Every row gives one point. The points of each table are mixes of a few directions, plus a little noise. How many directions does each table use, and how many do they share? Where both have some left over, give the other angles between the two spaces (their principal angles), to ten degrees, smallest first.
In the rows, 128 means zero.

First (4 x 3)
[[141 128  78]
 [162 184 149]
 [ 77  84 200]
 [132 116  84]]
Second (6 x 3)
[[ 61 152 206]
 [ 97 117 125]
 [130 115 105]
 [ 95 132 150]
 [232 130  79]
 [154 122 104]]
Directions: first 2, second 2, shared 1; angles 40

First (8 x 6)
[[ 51  73  71  99 135  55]
 [197 177 179 155 121 194]
 [113 117 116 121 129 113]
 [190 172 175 151 122 188]
 [ 40  65  63  94 137  42]
 [172 160 160 145 123 170]
 [121 122 123 125 128 121]
 [140 136 137 133 127 140]]
Second (8 x 6)
[[113 127 140 135 145 115]
 [159 129 104 113  93 154]
 [173 130  92 107  76 166]
 [113 127 140 135 146 115]
 [ 53 124 187 164 214  64]
 [186 131  82 100  62 177]
 [ 55 124 186 163 212  66]
 [173 130  92 107  76 166]]
Directions: first 1, second 1, shared 0; angles 70

First (7 x 9)
[[134 137 141 117 134 149 140 151 125]
 [138 139 133 121 124 140 137 145 126]
 [ 79  67 128 128 158 119  69  70 139]
 [118 134 159 118 165 159 160 159 121]
 [164 170  73 180  68  43 160 102 124]
 [123 117 119 132 123 116 111 109 132]
 [140 132 144  99 125 170 119 160 129]]
Second (9 x 9)
[[123 136 125 147 136 106 153 121 122]
 [139 134 107 138 106 106 121 115 130]
 [130 136 119 146 127 105 147 117 125]
 [158  94 126  47  69 210   7 145 152]
 [120 139 128 151 143 105 159 123 121]
 [117 138 130 153 150 105 166 124 121]
 [118 104 167  77 154 206  93 161 134]
 [129 139 117 147 125 101 146 117 126]
 [120 136 130 145 144 111 158 123 122]]
Directions: first 3, second 2, shared 2

First (8 x 14)
[[109  72 151 135 127  82 128 142  95 157 177 118 100 138]
 [153 112 119 158 109 119 102 148  80 228 158 120 127  92]
 [105 125 120 134 136 118 111 119 115 115  95 138  94 171]
 [130 166 148 140 131 157 128 135 142 124 128 128 175 120]
 [131 196  91  71 123  98 154 117 110  64 100 147  87 134]
 [160 169 106 121 155 170 165 141 229  97 142 138 173 139]
 [104   7 153 139 108 155  94  77 121 110  73 100 119  97]
 [132 176 134 125 135 124 142 146 131 126 151 135 148 133]]
Second (11 x 14)
[[115 187 108 114 121 121 132 124 164 128 119  99 145 153]
 [117  80 163 146 135 159 128 129  75 132 134 177  94  95]
 [103 122 152 137 130 160 131 126  95 133 127 161 102 110]
 [ 79 230 116 112 117 148 140 119 159 133 111 109 131 155]
 [145  76 141 139 134 127 123 132 103 127 136 147 118 110]
 [128  54 167 150 138 155 125 131  66 131 138 183  92  88]
 [105 145 139 130 127 149 132 125 116 131 124 143 114 123]
 [ 62 204 144 124 121 178 141 119 118 136 113 149 102 130]
 [125 136 127 126 127 129 129 127 131 128 126 126 129 130]
 [213 102  69 111 128  36 113 137 203 115 137  46 197 165]
 [215  70  84 119 132  45 112 139 178 115 142  68 183 149]]
Directions: first 6, second 2, shared 0; angles 40, 60

First (11 x 20)
[[118 206 125 113 151  80 133 124 121 117 122 109 133 126 145 130 116 130
   93 115]
 [111 180 118 148 137  90 121 120 127 122 118  97 140 125 139 151 122 142
   95 115]
 [153 112 147  62 138 150 149 142 120 127 142 173 107 132 126  79 125  99
  156 139]
 [147 141 144  65 145 131 148 138 119 123 138 161 111 131 132  85 121 103
  141 133]
 [140  25 131 152  97 191 120 133 138 143 135 151 123 130 105 128 144 127
  173 145]
 [116 197 123 124 146  83 129 123 123 119 121 105 135 126 143 137 118 134
   94 115]
 [106 152 112 178 123 104 112 117 133 127 116  90 145 125 132 168 129 151
  101 118]
 [115  68 113 201  97 155 105 120 142 139 122 106 142 126 113 170 142 152
  136 131]
 [130 113 129 129 124 138 128 129 129 130 129 133 127 128 125 127 130 127
  135 131]
 [123 180 127 113 144  96 133 126 122 120 125 118 130 127 140 126 119 127
  106 120]
 [149  33 138 122 106 191 130 137 133 140 140 165 115 131 108 108 141 115
  178 147]]
Second (10 x 20)
[[117  85 100 167  84 176 136 136 135 136 138 166 134 133 104 120 133 130
  127 139]
 [136 160 150  98 162  91 122 121 122 121 122  99 123 124 146 134 124 125
  129 120]
 [135 155 147 102 157  96 124 121 124 123 121 102 126 125 144 132 125 125
  129 121]
 [127 128 128 128 128 127 127 128 129 128 129 127 128 128 128 129 128 128
  128 128]
 [123 109 114 146 108 150 132 133 131 133 132 146 130 130 116 124 130 128
  126 133]
 [135 157 147 102 158  96 122 121 123 122 122 102 124 125 144 133 125 126
  129 120]
 [135 160 150  98 162  91 122 120 122 121 121  98 124 124 146 134 125 125
  129 120]
 [100  23  57 226  17 249 147 152 146 150 152 224 143 141  66 108 140 135
  124 155]
 [135 157 147 101 158  96 123 123 123 123 122 102 124 124 145 134 125 126
  129 121]
 [132 145 140 112 147 108 124 124 125 124 125 113 127 126 138 132 128 127
  128 123]]
Directions: first 2, second 1, shared 0; angles 40

First (11 x 32)
[[149 110 135 113  32 166 145 209 213 154 122 139 175 174  62 190 123 151
   96  58  30 100 214 151 170 102 106 139 161  11 177  75]
 [150 129 200 107 153 142 125 164 215  55 126 114 134 105  82 178 110  71
  143 119  62  80 156 107  77 126 122 121 114 103 227 152]
 [120 118 118  34 198 168 118  83  48 179 100 106  92 202 146  64 146 142
   96 180 198  72 121 111 156 123  76  97 131  69  74 123]
 [124 138 105 146 136 154 136 117 121 135 123 148 171 157 123 157 117 160
  134 153 146 142 140 104 151 119  82 123 123  77 151  91]
 [124 127  51 179  69 121 163 139 112 182 142 140 168 128 135 131 132 153
  124 111 157 189 137 168 172 120 153 158 143 126  88  86]
 [109 157 147 204 127 116  94  90 116  83 128 186 153 117 153 172 113 195
  159 147 112 169  97  69 123 136  78 116 115 163 157 120]
 [110 139 132 164 151  77 101  82  77 106 139 135  86  79 182  89 135 132
  150 144 161 163  63 119  99 150 161 128 115 245  82 170]
 [ 98 141 144 201  41  74  64 106  92 129 134 196 101 115 177 129 138 239
  128  81  72 175  89 104 150 142 117 125 147 215  70 131]
 [135 115 158  91 153  93 118 130 126 109 135  88  62  83 140  78 140  63
  128 118 130 103 102 154  83 144 192 129 122 204 103 190]
 [143 118 103 126 125 115 165 155 150 133 143  92 128  90 117 116 129  60
  133 116 147 137 134 176 111 130 195 153 126 152 127 142]
 [149 114 111  41 217 182 177 137 136 142 115  64 135 157  93 109 124  38
  118 177 192  71 158 145 117 117 126 123 114  45 158 128]]
Second (9 x 32)
[[214 120 242  71 119 181  92 113 128  78  65 184  72 223 103 132 150 203
   84 184  68  42 152  97 105  90  22  61 106 120 172 130]
 [132 137  45 180 196 119 198  79   7 190 109 126 170 138 191 113 151 136
  130 161 215 189 116 155 134 112 115 108 163 100 101 116]
 [ 59 128  83 138 115 100 127 161 182 140 183  83 158  60 114 136  96  69
  159  72 138 154 120 133 144 160 204 181 131 127 112 130]
 [175 127 171 102 174 163 134  97  71 125  74 153 117 198 142 131 152 170
  102 172 119  88 145 110 114 101  43  71 136  77 158 126]
 [ 83 132  23 163 134 114 170 132 123 171 171  94 175  80 134 115 111  77
  157 131 221 195 112 156 160 147 197 183 122 137  88 101]
 [142 123 218 115  97 113  80 141 155  87 111 152  86 132 126 143 138 161
  115  85  29  88 133 108 102 125 106  98 139 146 152 161]
 [ 85 131  80 167 130  93 144 134 120 151 154 106 151  77 148 127 121  99
  146  89 147 174 113 147 135 146 180 156 149 140 104 135]
 [137 125 180  74 135 159 102 138 169 103 115 127 114 161  94 139 121 131
  116 136  95  70 149  99 124 122  90 114 114  83 161 127]
 [120 127 118 143  50 109 105 160 199 109 169 132 115  82  98 116 107 113
  141 115 130 150 114 145 137 146 196 182  96 215 102 123]]
Directions: first 5, second 4, shared 2; angles 50, 90

First (11 x 32)
[[127 126 114 136 100 114  89 142 157 136  96  98 107 137 121 128 116 112
  128 143  70 161 139 146 139  99 120 102 119 115 110 121]
 [141 128  74 164 102  87  93 130 148 136 106 102 102 114  76 205  89 101
  150 160  79 130 202 151 129  85 169  84 145 103  47  91]
 [116 139 142 119 150 148 155 122 111 131 151 149 144 119 137 101 137 139
  120 105 159 101 100 118 127 161 118 147 128 144 163 145]
 [142 116 138 123 145 130 154 118 107 111 147 147 143 128 132 150 136 138
  133 133 177 113 136 111 115 135 144 145 137 128 123 124]
 [126 137 132 125 143 137 150 120 113 128 145 146 139 119 127 124 133 136
  127 115 155 105 122 120 124 148 130 140 133 137 142 133]
 [134 115 163 105 143 145 154 122 108 111 143 146 147 141 158 108 152 145
  122 123 174 130  99 109 122 141 119 159 123 135 159 141]
 [137 120 125 131 127 122 129 125 124 120 129 128 129 129 122 148 127 126
  133 138 136 131 142 125 124 121 139 128 132 122 114 121]
 [110 157 110 140 152 138 151 120 114 147 154 150 135  95 106 125 115 129
  130  98 146  71 127 130 125 166 136 127 140 145 141 133]
 [130 120 157 108 138 144 145 126 115 116 137 139 142 139 154 104 148 142
  121 124 157 136 100 114 126 139 115 151 122 133 157 140]
 [130 121 147 115 134 138 142 127 118 121 133 135 138 136 144 114 141 137
  124 124 148 132 111 118 125 134 119 144 123 132 147 136]
 [116 131 106 141  71 110  50 160 187 154  65  69  86 145 125 101 112  99
  122 146   7 195 130 168 153  79  98  81 104 108 109 122]]
Second (10 x 32)
[[125 128 134 123 125 131 124 131 132 129 124 124 127 133 135 114 132 129
  125 126 122 137 117 129 131 127 118 129 123 128 137 132]
 [121 122 178  93 146 162 156 127 113 116 144 147 151 147 177  63 163 152
  109 108 169 137  64 108 128 157  91 167 111 145 196 159]
 [129 127 129 127 132 129 133 126 125 126 132 132 131 127 128 130 129 130
  128 127 136 123 129 125 126 130 131 131 131 129 129 128]
 [143 128 108 144 153 117 162 107  98 118 158 155 140 102  97 194 115 131
  145 132 181  77 172 114 110 139 175 133 156 128  92 109]
 [124 127 140 121 124 136 124 133 133 129 123 124 129 137 142 104 135 131
  121 125 120 141 109 129 132 129 112 132 119 130 146 137]
 [121 132 108 141  93 112  78 146 165 146  90  90 100 136 118 120 112 108
  127 140  50 165 138 155 144  97 114  95 115 115 108 120]
 [127 128 129 127 125 128 123 131 133 130 123 124 125 131 130 122 128 127
  127 128 120 135 124 130 131 126 124 127 125 128 131 129]
 [135 134  77 163 109  93  99 128 145 140 111 108 105 109  78 192  92 103
  147 149  84 120 193 149 129  98 164  88 144 110  59  97]
 [118 129 136 122 106 132  98 144 153 138 102 105 115 145 146  87 133 123
  117 128  81 166 103 141 142 115  97 119 108 126 147 138]
 [138 125 141 120 168 140 184 105  84 108 172 170 158 114 128 153 139 148
  134 118 216  79 132  99 109 161 154 160 148 141 137 131]]
Directions: first 3, second 2, shared 2
